Each row of a before or after table is a point. The points were changed in one or more steps. Then noise was added and the rows were shuffled. The steps act on columns, c1 being the first. Write out the steps. A step turns or swaps two columns, mirrors them in a line or flattens them onto one, adds a multiple of one to another, or multiplies or shifts one. Angles are multiples of 10 degrees, from the lower column toward the higher: turns from -170 to 170, lines from 10 to 170 but not 90. Use the fewest steps. Two steps may share a column if one is a turn and the other turns, adds or multiplies; they go together, in the order done. Otherwise the lowest column goes first.

Before (8 x 3):
[[-14  19 -42]
 [  1 -24 -25]
 [ 32 -19 -35]
 [ 30 -16  73]
 [ 13 -18 -51]
 [  2 -36  39]
 [ 10 -28   9]
 [  1  90 -68]]
After (8 x 3):
[[ -2 -15  29]
 [ 10 -49  32]
 [ 11  11  26]
 [ -5 -95 -68]
 [-14 -47  -3]
 [ 27 -37  25]
 [ 32  69  -7]
 [  4  56  14]]
Steps: turn c2 and c3 by -110 degrees; add -0.3 times c1 to c2

Before (12 x 4):
[[-32 -15  -7   0]
 [-28   5   4  35]
 [-11  26 -43 -10]
 [-30  12  24 -16]
 [-29 -11  11   0]
 [-35   4   8 -25]
 [ 25 -11  24  48]
 [-42 -17   4 -14]
 [-33 -11   6  -1]
 [ 55  -4   0 -20]
 [-22  73  16 -27]
 [ -6  -7 -19 -16]]
After, 12 rows:
[[-11  -9 -15  -6]
 [-12  12  36  -7]
 [-12  95  25 -11]
 [-24 -12  23  -1]
 [ 45  -4 -28  -6]
 [-30 -21   9  -1]
 [-25   6  27 -10]
 [-32  33 -33  -6]
 [-35 -20  25  -7]
 [-22   6  16  14]
 [ 34 -13   8  19]
 [-18 -13  25   1]]
Steps: turn c1 and c3 by -30 degrees; multiply c2 by 1.3; multiply c4 by 0.4

Before (14 x 6):
[[ 65  17  16 -10   2  -7]
 [-10   4  -3  20 -95  13]
 [-21   1  17 -12 -40  10]
 [-20  13 -29   0 -49   9]
 [-15  -3  21 -12  30 -46]
 [ -9   4   3  13  20  -9]
 [-20   5  23 -12   6   9]
 [-14 -10  14   0  21 -28]
 [ -4  15  -4  -3  26  -2]
 [-22  10 -66  36   2   5]
 [-17   7 -48  -7  12   2]
 [ 38  -2   7   7   9   6]
 [ -8 -19   1  -7 -22   3]
 [-10 -38  -7  -3  27  -6]]
After:
[[-22  -7  11   1   2   0]
 [-80  -4 -56  -1  -1  14]
 [-84   0 -31   1 -58  11]
 [-71 -10 -84   0  46   8]
 [  5  13   9   0  14  15]
 [-69  -8 -18   2  11 -17]
 [-82  -8 -25   0  34   4]
 [-73  23  25   1   1 -21]
 [-74  43  37   1   2 -19]
 [-70   9  19   1  -6   0]
 [-81  -7  16   0  16   9]
 [-76   0 -13   0 -48   7]
 [-69  -7  19   0 -19 -37]
 [-66   9  23   1 -17  14]]
Steps: shift c1 by -60; turn c2 and c6 by 70 degrees; mirror c3 and c5 in the line at 30 degrees; multiply c4 by 0
